Each row is a point. The points of each table are mixes of a few directions, plus a little noise. How many directions does each table use, and how many do they share? Where both have some left over, give the other angles between the two spaces (their principal angles), to ten degrees, smallest first.

First:
56 -3

8 0

-53 3

-11 1
Second:
-12 16

-11 14

41 -54

-18 24
Directions: first 1, second 1, shared 0; angles 50

First, 4 rows:
24 42 2

29 28 26

-21 -37 1

-33 -32 -29
Second:
14 36 -32

7 20 -9

-1 7 43

-21 -63 -3
Directions: first 2, second 2, shared 1; angles 30

First:
0 -10 16 -40 33 -3

-42 9 -45 61 -23 20

43 1 24 -14 -14 -17

-26 24 16 30 -30 24

7 13 -13 55 -18 37

19 -25 -50 21 58 38

-1 -2 13 -24 0 -18

9 -2 33 -47 3 -28

-8 -8 7 -42 -9 -52
Second:
-7 1 -26 22 -3 -11

-15 -24 -60 26 -31 1

14 19 52 -24 25 1

-11 -10 -40 23 -15 -5

-9 -15 -34 13 -19 2

21 17 77 -47 27 13

15 40 63 -12 47 -16

-7 -27 -31 -1 -30 15
Directions: first 4, second 2, shared 1; angles 90

First:
-6 10 70 -15 -35 0 -49 46 -30

-3 5 35 -8 -18 0 -24 23 -15

-4 7 50 -10 -25 0 -34 33 -21

7 -13 -87 19 44 0 61 -57 37

4 -8 -53 11 26 0 36 -35 22

0 0 -1 0 0 0 0 0 0

-5 9 64 -13 -32 0 -44 42 -27

4 -6 -44 9 22 0 31 -29 19

3 -5 -34 7 17 0 24 -22 14
Second (8 x 9):
-71 20 53 35 -2 -3 -10 11 61

23 -11 0 14 35 -8 -5 -3 -17

29 -7 -30 -26 -13 4 8 -5 -27

-36 24 -16 -45 10 -20 14 -11 -8

51 -20 -20 1 9 5 -1 -3 -32

-69 15 63 51 -32 13 -14 19 78

56 -18 -33 -16 9 1 4 -7 -44

16 -4 -16 -14 -16 6 4 -1 -12
Directions: first 1, second 3, shared 0; angles 70

First (10 x 12):
0 33 -32 -25 26 23 11 -15 27 -38 -10 -46

-34 34 -15 3 12 -59 23 -4 -5 29 -33 -5

52 -2 38 -5 3 17 14 -18 -4 -29 -25 -7

-51 -31 2 21 -36 8 -49 43 -21 36 65 22

-10 3 -74 -29 23 41 -9 -12 49 -33 9 -29

-22 26 -12 0 10 -28 14 0 -2 13 -9 -5

35 12 40 -6 2 15 10 -12 -7 -30 -22 -26

25 20 38 11 4 7 25 5 -24 -7 28 22

38 -35 -17 -6 5 22 1 -17 21 -13 -5 28

-33 -59 33 35 -50 -47 -41 29 -35 69 2 46
Second (11 x 12):
-2 -21 -11 -14 4 -20 14 -42 -4 -8 -59 -30

9 59 38 -12 -27 6 -4 50 23 -3 26 36

1 -69 -53 28 55 -13 0 -60 -22 9 -45 -59

-41 -5 3 -56 -68 16 -9 -3 14 -23 -4 12

25 48 23 21 14 3 -9 50 18 10 30 19

-36 -15 2 -43 -55 13 2 -14 -4 -17 4 17

16 21 9 30 19 11 -9 37 0 14 49 20

21 6 17 25 22 -9 27 -4 -28 11 20 22

-17 -32 -28 -8 0 4 -14 -21 5 -4 -21 -28

-24 -30 -20 -29 -20 -2 -4 -34 5 -13 -42 -27

48 39 21 58 56 -7 7 40 -7 25 40 18
Directions: first 5, second 4, shared 2; angles 70, 80

First, 8 rows:
8 35 -30 14 24 0 -52 33 -6 23 -10 3 2 7 19 36 -36 -9

-4 -34 30 -13 -22 2 48 -29 8 -21 6 1 1 -7 -18 -31 32 7

-24 32 -71 10 15 -13 -33 -11 -32 7 61 -27 -80 11 11 -25 21 12

-21 30 -77 11 13 -10 -34 -15 -30 4 70 -23 -94 12 10 -28 27 10

27 -7 19 4 1 16 -8 19 23 4 -28 29 27 -2 1 30 -23 -16

30 -5 6 7 0 19 -13 15 22 2 -14 32 6 0 2 25 -17 -18

4 -45 69 -18 -27 4 62 -19 20 -21 -33 9 53 -13 -21 -14 14 3

-20 -6 55 -15 -3 -19 30 6 -6 2 -53 -24 85 -9 -3 7 -18 12
Second (11 x 18):
46 7 -16 17 11 28 -43 30 27 11 -8 47 -11 4 10 43 -30 -29

23 3 -7 9 5 14 -21 14 13 5 -4 23 -6 2 5 21 -15 -14

74 13 -26 29 17 46 -69 49 45 19 -13 76 -19 7 16 70 -49 -47

-67 -11 24 -26 -16 -41 63 -44 -41 -17 12 -68 17 -6 -14 -64 43 42

-46 -8 16 -18 -11 -28 43 -31 -27 -12 8 -47 11 -4 -10 -43 31 29

-55 -9 19 -21 -13 -33 51 -35 -33 -14 10 -55 13 -5 -12 -51 35 34

50 8 -18 19 11 31 -46 32 30 12 -9 51 -12 5 11 47 -32 -31

-23 -4 8 -9 -5 -14 22 -15 -14 -6 4 -23 6 -2 -5 -22 15 14

43 8 -15 16 10 27 -40 28 25 11 -8 44 -10 4 10 40 -28 -26

-42 -6 15 -16 -10 -26 39 -28 -25 -11 8 -42 10 -4 -8 -39 27 26

-2 0 1 0 0 -1 3 -1 -2 -1 0 -2 0 0 0 -2 2 1
Directions: first 3, second 1, shared 1

First (10 x 24):
1 -47 51 24 -12 -30 20 23 -24 -30 -121 11 -26 -40 4 25 49 7 -16 -42 -7
 12 30 -35

-3 6 -11 -5 1 -17 0 -8 13 1 62 -11 24 -1 -6 -10 -17 3 -3 -7 4 -3 -30 12

5 14 -10 -18 1 8 -13 -5 11 29 61 -4 15 10 -1 -10 -9 -7 7 27 22 -12 -27
 15

-17 -10 -11 26 4 -45 27 -10 7 -60 10 -14 19 -18 -10 -4 -26 21 -18 -69
 -43 18 -2 -1

13 12 5 -17 -1 53 -21 9 -11 43 -40 17 -30 23 11 7 21 -18 18 60 23 -11 25
 -3

-13 -32 14 20 -5 -84 28 -3 12 -48 42 -21 40 -45 -13 -3 -7 22 -27 -81 -14
 10 -43 -3

0 29 -31 -18 7 16 -14 -15 17 22 86 -8 20 23 -3 -17 -30 -5 10 27 9 -9 -26
 24

9 -1 14 -3 -2 42 -10 13 -19 19 -82 19 -38 12 11 14 27 -12 11 35 7 -2 42
 -14

14 -21 39 -7 -11 11 -9 20 -17 30 -66 15 -24 -12 9 17 48 -11 4 26 32 -8
 11 -18

-8 49 -60 -5 18 47 -8 -23 12 -5 48 -4 1 48 -2 -18 -55 -1 15 24 -33 4 20
 24
Second (9 x 24):
-32 0 9 -7 21 -40 -6 9 2 -32 22 -8 26 -38 0 -23 6 20 -15 -62 -4 1 -52
 -15

-61 63 -53 -2 46 41 -4 1 14 -70 20 -4 40 -3 15 -24 -74 38 2 -52 -58 -5
 29 -23

-18 8 -21 5 22 16 -30 -17 -15 -10 4 0 -10 16 18 -30 -26 -6 -18 -28 -30
 -7 -11 -22

1 30 5 -25 -11 31 19 28 29 20 27 4 43 -15 -2 31 -4 16 33 55 43 -18 29 12

6 17 -25 -4 5 -7 12 -13 6 -8 9 -3 -23 25 -27 -10 8 -2 15 11 -16 32 -9 44

29 -46 26 24 -24 -13 0 -8 -20 18 -45 4 -30 6 7 15 16 -21 -17 3 2 -2 16
 -15

36 -68 27 40 -26 -44 6 -23 -32 2 -67 1 -57 12 -4 7 31 -28 -30 -24 -21 20
 3 -7

39 -25 6 9 -24 -10 9 -14 -9 30 -22 3 -44 28 -19 11 30 -26 6 38 7 20 4 32

0 19 27 -40 -10 25 -6 36 24 50 51 5 55 -31 12 21 12 9 24 58 77 -41 -10
 -6
Directions: first 3, second 5, shared 2; angles 40

First:
-8 3 -6 37 -9 7 28 -10 -17 40 -12 -19 -16 -19 8 -21 -25 -24 4 -8 1 -1
 -11 -8 6 -1 -17 -20 12 -11 -23 -24

-9 7 19 55 -19 41 41 11 -18 37 -26 -19 -22 -10 19 -41 -9 -25 -9 -23 -12
 6 34 -2 21 33 -18 -27 12 -3 3 -10

28 26 -42 -43 -4 -43 -11 4 -5 -25 26 24 26 -5 -29 -27 11 26 26 32 6 -5
 -30 15 32 -18 23 34 -28 4 14 31

33 -11 10 -16 21 -37 -16 46 -31 -15 -19 -25 24 11 -6 -53 -9 48 26 -2 13
 -19 -29 28 20 -21 2 43 -22 13 -48 26

12 -8 6 -37 14 -29 -29 -3 1 -46 23 13 25 16 -8 15 14 40 3 22 7 -8 -7 3
 -7 -18 33 43 -9 16 8 33

-24 2 32 57 -17 53 44 -8 -13 34 -17 -21 -33 -2 24 -14 -12 -31 -20 -17 -8
 5 47 -20 4 32 -9 -36 25 -2 11 -16

30 9 2 -75 29 -20 -22 78 2 -19 -27 -24 0 46 -34 -24 -1 25 32 -6 20 -21
 -23 36 21 -12 -17 -6 -47 3 -36 3

-17 17 35 13 -8 58 43 26 -5 22 -24 -29 -45 32 4 -15 -8 -30 -9 -13 0 -3
 52 -9 18 36 -11 -54 2 -1 14 -15

-28 -37 -35 60 -18 -11 -34 -93 39 13 30 58 28 -75 35 81 17 -29 -39 -13
 -29 38 -20 -24 -66 -6 -11 15 49 -18 21 -27

-10 -1 8 -40 20 -10 -3 -6 2 -7 10 -22 -18 32 -17 35 -20 -1 10 20 25 -18
 -18 -15 -18 -29 11 -14 -2 0 -22 -16

-7 -8 -28 -12 -10 -11 -41 -46 45 -34 36 65 32 -26 4 63 43 0 -25 7 -22 26
 5 -5 -30 6 14 22 9 -2 57 13
Second, 9 rows:
-36 24 -8 25 27 -21 4 -16 -15 22 29 -15 6 -3 16 -15 43 -28 -32 12 -18 16
 39 0 12 36 -26 31 -12 -21 8 -39

60 5 62 4 -87 -25 -59 34 -29 -50 -22 -15 -15 22 9 60 -53 121 60 -24 77 3
 -58 -39 -55 -48 6 -1 26 -18 16 87

-20 1 -18 1 26 5 17 -11 8 18 9 4 4 -5 -1 -19 19 -37 -20 7 -22 1 21 10 16
 17 -4 2 -7 4 -4 -28

19 27 44 26 -49 -40 -48 13 -37 -22 7 -26 -7 16 23 37 -6 77 22 -10 48 17
 -14 -35 -35 -9 -18 28 10 -32 21 41

-9 -25 -33 -23 35 34 36 -8 32 14 -10 23 5 -12 -20 -27 -1 -55 -11 6 -34
 -15 4 28 26 0 18 -26 -6 29 -17 -25

-28 -20 -47 -18 58 34 47 -19 35 28 0 22 8 -17 -17 -40 17 -85 -29 13 -53
 -12 24 35 40 19 11 -20 -12 27 -17 -50

0 -11 -10 -9 10 12 11 -2 11 3 -5 9 2 -3 -8 -8 -4 -16 -1 0 -8 -6 -2 10 7
 -4 8 -11 -1 10 -6 -4

-18 8 -8 8 16 -5 6 -9 0 13 11 -3 4 -4 5 -11 20 -20 -16 8 -13 4 19 4 8 16
 -10 9 -6 -5 2 -21

31 -11 19 -12 -34 5 -15 17 -1 -23 -18 3 -7 6 -5 22 -34 42 30 -13 27 -7
 -33 -9 -20 -29 14 -15 11 5 -1 41
Directions: first 6, second 2, shared 0; angles 60, 70
